Each row of a before or after table is a point. One or more steps were done to the points. Then noise was added and the rows were shuffled. The steps act on columns, c1 being the first. Name the steps. A step turns or swaps two columns, mirrors them in a line or flattens them onto one, adds a multiple of one to another, or multiplies or shifts one. Angles are multiples of 10 degrees, from the lower column toward the higher: turns from -170 to 170, lines from 10 to 170 but not 90. Use the fewest steps. Two steps may share a column if one is a turn and the other turns, adds or multiplies; they go together, in the order done. Otherwise the lowest column goes first.

Before (9 x 2):
[[ -5.4  -1.5]
 [  1.8   0.3]
 [ -9.6  -0.3]
 [ -2.5   3.2]
 [  3.1  -0.1]
 [ -0.5   4.2]
 [ -1.4   0.6]
 [ -1.8  -5.3]
 [-11.7   1.7]]
After (9 x 2):
[[  2.9   2.3]
 [  1.9  -5.4]
 [ -7.6  -6.7]
 [  1.7   2.2]
 [ -3.5  -4.6]
 [ -3.0   2.8]
 [-10.4  -5.7]
 [ -3.7   1.0]
 [ -1.8  -0.3]]
Steps: turn c1 and c2 by 40 degrees

Before, 9 rows:
[[ 5.7 -4.0 -4.3 -9.4 -3.2 -3.6]
 [-2.7 -3.3  8.9  4.2 -3.1 -8.5]
 [ 1.0 -3.6  1.2  3.4 -5.1  1.9]
 [-0.4  0.3 -3.8  1.6 -0.6  0.7]
 [-0.2 -1.7  1.5 -2.5  0.5  2.5]
 [ 4.6 -2.0 -1.4  3.3  2.5  6.0]
 [ 1.2  1.2 -7.2  7.9 -5.3 -8.0]
 [-2.3  0.6  4.4  2.8 -2.3  4.8]
 [ 4.0  6.5  0.1 -4.2 -2.0  5.4]]
After, 9 rows:
[[-8.7  8.9  0.8  4.2 -0.6 -1.4]
 [ 3.5 -0.8 -1.6  1.7  0.3 -0.1]
 [-1.3 -1.5  0.3 -2.2 -1.0  2.9]
 [-0.4 -0.7  0.7  5.4 -2.8  3.9]
 [ 2.6 -3.8  4.3  2.4  3.6  4.6]
 [ 5.8  5.0  3.8 -6.8 -6.2  1.5]
 [ 2.1 -7.5  3.4 -2.5 -3.7 -3.9]
 [ 7.1  6.7 -1.4  9.6 -0.7 -4.8]
 [-4.5 -4.3 -0.5  3.7 -0.7  1.1]]
Steps: turn c1 and c3 by 70 degrees; mirror c2 and c6 in the line at 120 degrees; turn c4 and c5 by 30 degrees

Before:
[[ -4.1   0.2  -6.1  -2.3   3.2   1.4   6.1  -4.0  -0.1   1.6   1.4]
 [  1.7  -2.0   0.8  -3.2   3.8   0.5   8.5  -6.9   5.2  -0.6   0.1]
 [  5.0  -3.0  -6.0  -4.0  -3.7   4.1   0.3   0.3   1.8  -4.2   2.3]
 [  4.1  -5.0  -2.1  -2.7  -3.6   5.1   0.0  -4.4  -1.2   3.7   5.7]
 [  1.3  -1.1  -1.2  -9.1   6.1  -9.8   3.8  -6.2   1.9   1.9  -3.0]
 [  5.2   2.8  -0.4   2.5   6.5  -4.8  -5.5  -5.6  -1.3  -2.2  -6.2]
 [ -0.1   4.2   4.4   1.1   2.9  -5.4  -6.5   0.0   1.5  -2.5  -1.4]
 [  9.1   7.7   3.9   3.3   3.5   0.6  -6.4   5.9  -6.7  -2.3  -1.0]
 [ -0.3  -2.0   2.9  -2.2   3.2  -4.1   1.6  -2.5  -1.9  -0.1  -9.2]
 [  3.1   0.4  -0.9   2.2  -0.8  -7.3   4.7  -3.6  -1.2  -0.1  -2.0]
 [  7.2   1.8   3.7   4.6   0.9   2.5  -8.5   3.2 -11.5  -9.9   4.8]
 [  3.1  -9.3  -3.9  -1.1   3.9  -1.6   3.6  -0.6   2.8   1.9   2.1]]
After, 12 rows:
[[  2.8  -0.8  -3.6  -3.5   5.7   0.6   8.4  -5.8   3.8   2.1   0.5]
 [ -0.2  -3.1   3.9   1.5   1.1  -5.8  -8.0  -2.3   3.5  -3.5  -0.8]
 [  3.7   4.6  -3.3  -2.8  -0.7   5.0  -0.1  -2.6  -3.4   3.4   6.9]
 [  0.2  -0.8   1.1  -1.2  -2.1  -3.8   1.2  -2.9   3.6   2.4  -8.5]
 [  6.9  -8.5   4.2   4.0 -11.6   2.4  -8.3   2.1   0.5   2.6   4.6]
 [  9.5  -3.1   5.8   3.2  -5.6   0.2  -6.7   3.2   4.4  -6.3  -1.2]
 [  2.8  -0.2  -2.9   2.5  -1.8  -6.8   5.1  -2.0  -0.3  -0.7  -0.8]
 [  0.8  -1.1  -3.7  -9.4   1.7  -9.3   3.6  -5.2   5.6   0.5  -3.7]
 [  5.1  -3.0  -4.3   2.6  -1.3  -6.1  -5.2  -4.0   6.5  -1.4  -6.8]
 [  3.7   3.4  -3.9  -2.2   2.0  -0.4   4.6   1.7   3.9   8.8   1.3]
 [  5.4  -3.8  -5.1  -3.8   1.6   4.2   0.7   2.9  -3.8   3.8   1.7]
 [ -3.8   1.4  -7.8  -2.9   0.0   0.8   5.6   0.0   3.5  -0.9   1.5]]
Steps: turn c2 and c10 by -110 degrees; add 0.3 times c4 to c2; turn c3 and c8 by -30 degrees; swap c5 and c9

Before, 13 rows:
[[  0.1   1.5   0.2   1.3  -3.8  -2.5  -5.5  -1.5  -8.2   6.2  -6.5   3.8
    3.0  -6.5  -6.7  -1.4   6.0   4.8]
 [  6.9  -9.7   3.4  -2.6  -1.2   8.6   7.9  -7.2  -7.5   2.6   1.0   0.4
   -4.0   5.1   6.4   1.1  -1.4  -7.2]
 [ -1.5  -1.0   2.7  -3.6   7.5  -1.3  -0.9   4.5  -0.8  -6.4   2.6   4.1
   -0.4  -0.2   1.2  -0.9  -1.7  -2.1]
 [  4.4 -11.0   2.0   6.4  -5.7   4.5   3.9 -12.1  -1.8   3.6  -0.7   8.0
   -4.6   3.7   9.6   3.3  -2.9   0.5]
 [  0.1   8.2   3.2  -7.2   5.6   4.0   3.2   5.0  -1.9  -0.7   2.9   6.3
   -0.7  -4.7   2.5  -1.4  -6.7   4.1]
 [ -4.0   1.6  -3.2  -6.4   3.7  -1.6   5.0   0.2  -1.8   1.9   1.3   3.7
    3.0   1.5  -2.6   2.5   0.2   3.8]
 [ -3.0   5.9  -2.0  -2.8  10.4  -1.9   5.7   2.6  -3.6   0.1   0.5  -0.9
   -4.3  -4.8   0.8  -2.9  -5.8   2.7]
 [ -0.9  -6.1   5.6   3.0  -6.2   5.8   3.9  -4.1  -1.4   2.6  -6.5   2.0
   -2.3   8.1   7.1   2.2   0.1  -6.4]
 [ -1.7   2.6  -1.6   0.3  -1.6   0.3  -4.5  -5.1  -4.4   1.1  -6.0   7.5
    2.1   1.9  -7.9  -6.5  -1.3   1.8]
 [ -2.5  -2.9   4.9  -2.9   8.1   6.3  -0.3  -1.3  -4.6   1.8  -3.3  -0.5
    1.2   2.0  -1.2   0.9  -0.9   4.0]
 [ -3.5  -1.8   0.2   0.7   2.7   3.4   1.0   7.8  -4.4   1.2   1.0   3.7
    2.2  -1.6  -4.0  -2.1  -6.9   0.7]
 [ -4.1  -0.4   3.8  -4.7   4.1  -1.5  -2.4   0.5  -0.6   3.5  -7.8   4.4
    3.1  -5.5 -11.7   0.5  -2.6  -2.2]
 [ -0.1   4.6   2.6  -2.8   5.5  -1.7   4.3   3.7  -5.9  -5.7  -0.3   3.1
   -1.5   0.8  -3.5   4.7  -7.3   3.6]]
After:
[[ -3.5  -3.3  -6.2   2.6   2.6   7.0   1.6   4.1  -4.2   0.8  -1.2  -2.0
    8.7  -1.7  -3.8  -2.1  -2.4   0.7]
 [ -0.9  -3.9   2.0   3.2  -5.8   2.8   3.9  -8.5  -1.3   2.5  -2.1   0.6
   -4.4   8.0   9.5   2.1  -5.4  -6.3]
 [ -1.8   4.3  -1.8   5.0  -1.7  -2.4  -4.2  -3.3  -4.4   0.8  -9.5  -5.2
    4.1   1.9  -3.6  -6.5   1.4   1.8]
 [ -2.6  -1.6   1.0  -2.5   8.1   4.9  -0.7  -4.8  -4.5   1.7  -3.8  -1.1
    0.7   2.0   0.5   0.9  -5.0   3.7]
 [ -4.1  -0.6  -1.3  -0.8   4.2  -1.2  -2.3   0.7  -0.5   3.6 -12.9  -6.6
    4.4  -5.4  -6.1   0.7  -4.4  -2.4]
 [ -2.8   4.3  -6.3  -2.7  10.5  -0.8   6.1   5.2  -3.7  -0.3   0.5  -1.1
    1.7  -4.8   0.3  -3.1   0.1   2.6]
 [  0.1   1.3   5.7   3.5  -3.8  -3.1  -5.6   0.7  -7.8   6.0  -9.3  -1.7
   -3.2  -6.4  -2.8  -1.2   1.8   4.7]
 [ -1.3  -2.8  -0.5   0.0   7.1   1.3  -1.4   4.0  -0.6  -6.1   2.9  -5.2
    0.2  -0.3   0.0  -1.0  -3.1  -1.8]
 [  0.5   6.9  -5.2  -1.7   5.5   6.1   3.3   5.0  -1.8  -1.0   3.7  -9.7
    4.6  -5.0   0.9  -1.6  -5.1   4.1]
 [  4.5  -5.8  -2.0  10.0  -5.8  -1.7   4.0 -15.4  -2.0   3.4   4.2  -2.3
   -2.8   4.0   8.6   3.4  -3.2   0.7]
 [  6.8  -5.5   0.1  -1.5  -1.1   3.9   8.0 -13.2  -7.4   2.6   4.0  -2.3
   -3.8   5.1   5.0   1.2  -3.5  -7.2]
 [  0.3   2.7  -6.2  -0.1   5.3   0.3   4.0   5.2  -5.7  -5.6  -1.8  -4.3
    4.9   0.7  -2.7   4.6  -5.0   3.7]
 [ -3.8   0.8  -1.0  -2.4   3.4  -1.3   5.3   1.4  -2.0   1.9  -0.3  -6.6
    4.1   2.1  -3.3   2.3   2.9   4.1]]
Steps: turn c6 and c8 by -30 degrees; turn c2 and c8 by 20 degrees; turn c3 and c17 by -70 degrees; add -1 times c3 to c13; mirror c4 and c12 in the line at 20 degrees; turn c11 and c15 by -30 degrees

Before (14 x 32):
[[ -0.6   1.0  11.0  -2.9   0.0  -3.9   3.9   1.7   3.6  -3.0   1.7  -3.1
    3.6   0.5   4.0  -1.2   3.0  -4.6  -4.5  -3.5  -1.6   3.0  -5.8   1.9
    6.7  -3.4   9.8  -0.5  -1.6  -7.7   1.3   4.5]
 [  0.7   4.1   0.4  -4.4   3.2  -2.0  -5.8  -6.0  -8.3   0.8   0.6  -3.4
  -11.0  -2.8   1.8  -0.6  -2.6   5.9  -3.7   1.5  -2.2   0.7   5.5   5.3
   -2.0   0.6  -1.6  -5.9   0.7  -0.5  -3.8  -1.6]
 [  6.4   2.2   9.3   6.4  -2.8   1.1  -1.7  -6.8  -3.5   3.8   8.0  -3.2
   -1.7  -5.0   3.4   2.2  -2.5  -0.6  -8.3   4.7   2.6  -0.8   6.5   0.6
   -5.7  -5.4   9.7  -4.5  -0.1  -5.5  -4.1  11.1]
 [ -0.2   5.7   3.3  -5.4   3.0  -0.8  -5.9  -2.1  -3.4  -1.0  -4.0 -11.4
    8.6  -3.8   0.9   8.1   7.1   4.2  -3.3   2.9   1.3  -3.5   6.0   5.5
   -0.3   1.0   2.6   2.1   8.5  -3.3  -3.4  -2.1]
 [ -5.5  -1.7   9.7   0.6   1.4  -2.0   2.6  -0.4   5.0  -4.1   4.0  -5.9
    4.1   5.2   0.6   4.0   2.7  -6.3  -6.6   0.5  -3.2  -2.4  -4.6   1.4
    1.1  -1.1   1.6   1.9   0.1  -4.3   2.8   9.1]
 [  1.5   3.0   0.9  -2.8  -1.7  -4.3  -2.7  -2.4  -5.0  -3.7  -2.7  -7.6
   -0.9  -7.1  -1.5   5.1   5.6   7.9   5.4   1.6   1.2  -0.6   7.2   1.5
   -3.5   2.9   0.6  -1.6   5.0   2.5  -1.7   0.2]
 [  5.4  10.2   4.1   5.0  12.0   0.8  -3.1  -3.9  -0.3   4.1   3.0  -5.0
    2.0  -6.0  -4.1  -0.1  -3.0  -8.3   1.5  -2.6   2.3  -4.2  -2.8  -0.4
    0.6   1.6   1.0  -0.7  -4.2   6.6  -2.5   2.6]
 [  2.4  -1.6  12.5   4.4   1.4   3.8  -2.2   3.3  -3.0  -3.6   0.2   1.4
   -3.6  -3.5   0.1   0.8  -0.5  -5.0  -8.4   1.0   1.2   1.2   2.6   4.1
   -0.1  -3.9   5.4  -2.0  -2.2  -5.2  -1.4   9.6]
 [  3.9  11.8  -3.6   3.8   3.7   1.8  -7.1  -3.8  -2.8  -2.1   1.6   1.8
    0.5  -3.8   2.2  -2.8  -1.8   2.1   1.6  -1.2   2.7   2.7   2.9   6.7
   -6.6   2.7  -0.5  -6.3   2.4   2.7  -3.2   1.1]
 [  2.1   0.8   9.5  -0.1   3.2  -6.0   4.6   4.6   3.2  -0.5   0.9  -0.8
   -0.5   2.5  -0.5  -3.2   2.7  -5.6  -7.0  -4.2  -1.4  -1.0  -1.7   6.1
   -6.9  -5.9   7.8   2.5  -0.1  -8.7   0.8   8.5]
 [  1.7   8.5   0.6  -0.2  -0.9   0.3  -7.2  -5.1  -2.2   5.4   0.0   1.1
   -0.9  -8.1  -2.5  -0.3  -4.0  -1.5   3.2  -3.4   3.9  -6.6  -1.9   5.6
   -2.0   2.3  -5.5  -3.9  -0.1   3.4  -1.6  -3.7]
 [ -2.0   5.1   1.0  -0.2   3.6  -5.5  -5.3  -9.8  -4.6  -0.1  -7.1  -2.2
    1.3  -3.6  -3.1  -0.9   0.0   5.0   3.1   0.4   5.2   1.0   7.1   6.3
   -2.0   4.4   0.5  -2.0   6.1  -2.7  -5.7   1.8]
 [  0.3   2.6   4.7  -4.3  -0.6  -7.0   0.2   4.2   4.2  -3.7  -5.9  -6.4
    4.3   4.8   4.6   4.2   6.4  -3.5  -7.5   5.5   2.6  -6.8  -0.3  -4.4
    6.1  -3.2   5.8   1.1   4.2  -4.2   3.7   6.0]
 [  4.5   6.1   3.0  -0.3   0.5  -0.5  -6.2  -7.2  -2.8   0.6  -1.2  -2.9
   -1.0  -3.0  -8.2  -1.3  -3.0  -1.0  -1.4  -2.1   1.0   6.5   3.9   4.4
   -5.1  -3.2  -1.6  -6.0   3.5   3.0  -2.8  -1.8]]
After, 14 rows:
[[ -1.2   0.9  11.3  -5.3  -0.5   1.7   4.5  -7.9   8.0  -2.9   2.0  -3.3
    3.5   0.1   3.4  -1.9   2.5  -1.6  -5.2  -5.0  -1.7   3.2   1.2   1.2
    6.9  -2.9   9.1   1.6  -1.3   1.7   2.0   5.9]
 [ -0.1   5.1   3.6  -7.8   2.5  -1.6  -6.1  -3.9  -9.3   0.0  -3.7 -11.1
    8.7  -4.3   1.4   8.6   6.9   8.1  -3.0   0.2   1.7  -4.2  -0.3   6.0
   -0.4   1.1   2.7  -3.4   8.8  -1.7  -3.5  -4.0]
 [  3.9  12.0  -3.6   6.2   4.0   4.8  -7.6   3.4  -4.5  -1.8   1.7   1.5
    0.9  -3.0   2.1  -3.2  -1.8   1.8   2.4   3.4   2.8   2.4  -0.9   6.5
   -6.8   2.6  -0.3   4.1   3.7  -3.8  -3.2   0.4]
 [  0.4   4.5   0.9  -7.1   2.0   5.9  -5.0  -0.1 -10.5   0.9   0.9  -3.4
  -10.5  -2.4   2.5  -0.2  -2.2   7.1  -3.2   2.2  -2.9   0.6  -6.1   5.1
   -2.4   0.5  -1.3  -0.8   0.7  -7.0  -3.8  -3.1]
 [  1.3   3.3   1.4  -5.2  -0.8   3.6  -2.7   2.4 -10.6  -3.5  -2.2  -7.8
   -0.1  -7.2  -1.4   4.8   5.1  11.5   4.9  -1.4   0.7  -1.3  -2.5   1.5
   -4.9   2.5   0.8  -3.5   5.0  -3.4  -1.5  -1.9]
 [  6.4   2.6   9.5  10.7  -3.4   3.9  -1.5  -5.4  -8.9   4.3   8.2  -3.4
   -1.9  -6.0   3.7   2.6  -1.6   4.5  -8.5   4.5   3.1  -0.9  -1.4   0.2
   -5.5  -5.4   9.9  -2.8  -0.4  -7.1  -3.1  10.4]
 [  1.7   0.7   9.1  -0.4   3.0   1.1   4.8  -8.6   3.6  -0.5   1.6  -0.8
   -0.7   2.2  -0.4  -2.0   2.5  -2.3  -6.8  -7.9  -1.9  -1.4   1.6   5.5
   -6.9  -6.4   8.1   0.6  -0.1   5.1   1.7  10.4]
 [  4.3   5.4   2.5   0.0   0.8   5.7  -6.5   2.7  -6.0   0.4  -1.4  -3.7
   -1.3  -2.9  -8.3  -1.4  -3.0   0.1  -0.8   1.4   1.0   6.3  -1.2   4.6
   -4.6  -3.0  -1.6   2.7   3.3  -7.0  -3.2  -1.8]
 [ -4.9  -1.7   9.2   1.4   0.7  -0.5   2.5  -4.7   7.9  -4.0   3.8  -5.3
    4.2   4.8   0.7   4.6   2.1   1.0  -5.5  -2.0  -2.5  -2.9   3.1   1.2
    1.0  -0.6   1.7  -1.4   0.3  -0.3   2.9  10.9]
 [ -1.2   5.1   1.1  -0.1   3.9   4.1  -5.3  -3.1 -10.2   0.0  -7.4  -2.4
    0.7  -3.2  -3.2  -1.1  -0.1   7.0   3.3  -3.3   4.9   0.8  -1.8   6.6
   -2.3   3.9  -0.3  -2.4   6.2  -9.9  -5.8  -0.3]
 [  2.1   8.1  -0.1  -0.1  -1.4   2.7  -7.1   3.1   1.7   5.3   0.5   1.5
   -0.9  -8.3  -2.2  -0.5  -4.7  -3.3   3.0  -0.2   4.5  -5.8  -2.7   6.2
   -1.5   2.0  -5.6   4.0   0.6  -5.0  -2.2  -2.9]
 [ -0.5   2.8   4.6  -7.2  -0.3   2.1  -0.2  -4.1   2.5  -3.5  -5.6  -6.1
    3.7   4.5   4.5   4.5   5.7   2.6  -7.7  -2.9   2.1  -6.6   3.8  -4.3
    5.7  -3.8   5.7  -7.2   4.9   4.6   3.9   6.8]
 [  5.8  10.1   4.1   8.6  12.0   0.0  -2.7   6.2   3.7   4.6   2.7  -5.2
    1.4  -6.0  -4.2  -0.3  -2.6  -3.7   2.0   0.6   2.0  -4.2  -1.0   0.5
    1.4   0.4   0.5   2.5  -4.1  -2.8  -3.1   5.1]
 [  2.7  -2.0  12.2   6.2   1.1  -0.8  -1.8  -5.0  -4.8  -3.9  -0.7   2.0
   -3.2  -2.7   0.2   0.8  -0.9  -2.0  -8.8   4.4   0.8   1.1  -1.3   3.9
   -0.4  -3.9   5.7   1.4  -2.0   3.7  -1.4  10.9]]
Steps: multiply c4 by 1.6; turn c6 and c28 by 120 degrees; turn c20 and c28 by -60 degrees; swap c8 and c30; turn c9 and c23 by 70 degrees; multiply c9 by 1.3; turn c18 and c32 by -20 degrees; add -0.5 times c12 to c18
